Every row gives one point. Each copy is the shape, with its points in the same order, stretched, turned, moved and blurred by noise. Say if it was mirrored as well.

Shape (9 x 3):
[[ 33.5  18.9  14.5]
 [ 12.2  14.7  25.5]
 [ 12.7   8.5  26.0]
 [-32.6 -29.4  18.8]
 [-28.6 -30.4 -15.5]
 [ 37.1 -14.3 -24.7]
 [ 24.7  18.0   8.6]
 [ -1.3 -24.0  13.8]
 [ 22.6   3.5 -17.0]]
Copy 1:
[[ 39.2  -0.1  20.6]
 [ 32.1   6.9   4.3]
 [ 26.7  13.5  -0.1]
 [-26.6  16.5 -18.1]
 [-36.5 -11.7  -4.5]
 [  5.8 -23.3  49.0]
 [ 32.3  -7.1  14.6]
 [-11.9   6.7  12.1]
 [ 10.3 -31.3  28.8]]
Copy 1 is: only turned
Copy 2, 9 rows:
[[-30.9   7.6  18.0]
 [-33.0  10.9  -2.4]
 [-23.7  12.3  -0.6]
 [ 32.0   3.6 -32.5]
 [ 54.5 -17.7 -19.0]
 [ 37.1 -13.2  39.8]
 [-26.1   1.8  11.2]
 [ 27.8   6.1  -3.3]
 [  8.7 -13.7  20.6]]
Copy 2 is: mirrored
Copy 3, 9 rows:
[[-12.7  23.0  19.2]
 [  6.7  24.5  23.2]
 [  5.6  19.5  21.8]
 [ 30.8 -13.7  -7.1]
 [ 13.3 -26.3 -45.4]
 [-32.9 -16.1 -28.7]
 [ -9.2  20.8  10.1]
 [  9.5 -11.9  -1.0]
 [-19.3   0.8 -22.6]]
Copy 3 is: mirrored

Shape, 9 rows:
[[ -3.0  50.7   8.4   3.7  26.2   1.1]
 [ 27.0 -13.7  -1.2  -8.5  -9.8 -17.6]
 [-23.4 -11.3 -10.3  -3.6  14.3  32.9]
 [-11.3  -9.7 -19.1  15.1 -11.6  38.8]
 [-22.8 -23.9 -21.9 -16.6  -3.6  38.4]
 [ 31.4  -1.9  18.5  12.6   3.3 -20.1]
 [ 33.7  -6.8  -8.1 -10.1 -12.3  -7.9]
 [-26.6   6.6  -2.0  -5.6  -7.6   7.3]
 [-14.1  34.6 -13.3  18.2  29.9 -10.5]]
Copy 1 (9 x 6):
[[-28.9 -24.3  29.4   1.0  15.9 -39.0]
 [ 40.8  -0.2 -10.3 -14.5  12.2  -0.8]
 [-49.1  18.3  -1.9 -18.4  -8.2  19.3]
 [-19.7  41.4  -0.8  14.8 -32.2   7.7]
 [-33.2  38.8   1.8 -18.2 -15.7  43.1]
 [ 38.2 -19.3 -11.0 -10.4   1.9 -30.5]
 [ 48.9  14.6  -1.4 -11.6  10.0  -5.7]
 [-24.3  -3.1  12.3   6.4  -7.9  20.1]
 [-38.3 -23.3   4.4  28.6  23.0 -33.6]]
Copy 1 is: mirrored
Copy 2 (9 x 6):
[[ 14.6  -4.6  -2.0  20.0  22.0 -61.1]
 [  7.4  16.6  -0.9 -32.6   0.3   6.2]
 [-13.4  26.4  16.6  57.6   8.6  11.6]
 [-36.5  29.7  22.2  33.9 -10.3  -1.3]
 [-33.8  30.6  11.9  53.3  12.7  35.0]
 [ 23.9  13.4  11.9 -39.5  -6.8 -24.9]
 [ -3.7  26.3 -10.8 -35.2  10.4  -1.1]
 [-19.3  -6.4  15.4  19.8   6.2   2.6]
 [ 16.4  -8.6  -0.7  38.0 -15.1 -39.0]]
Copy 2 is: only turned
Copy 3 (9 x 6):
[[-15.0   4.4  42.1   9.6 -12.0  35.5]
 [ 20.7  22.0 -34.5  -7.7 -15.9  -1.4]
 [ 20.4 -17.5  22.1   0.4   6.0 -23.0]
 [  2.3 -13.7  -4.1  -6.9  16.9 -38.3]
 [ 23.1 -11.7  13.9  -8.8   4.8 -50.9]
 [ 15.1  18.9 -30.5  10.5  -6.1  28.4]
 [  5.9  31.6 -32.0 -12.3 -14.6   0.9]
 [ -4.5 -24.4   9.9   1.8 -20.4  -9.5]
 [ -4.8 -19.1  20.1 -26.0  -0.1  35.4]]
Copy 3 is: mirrored
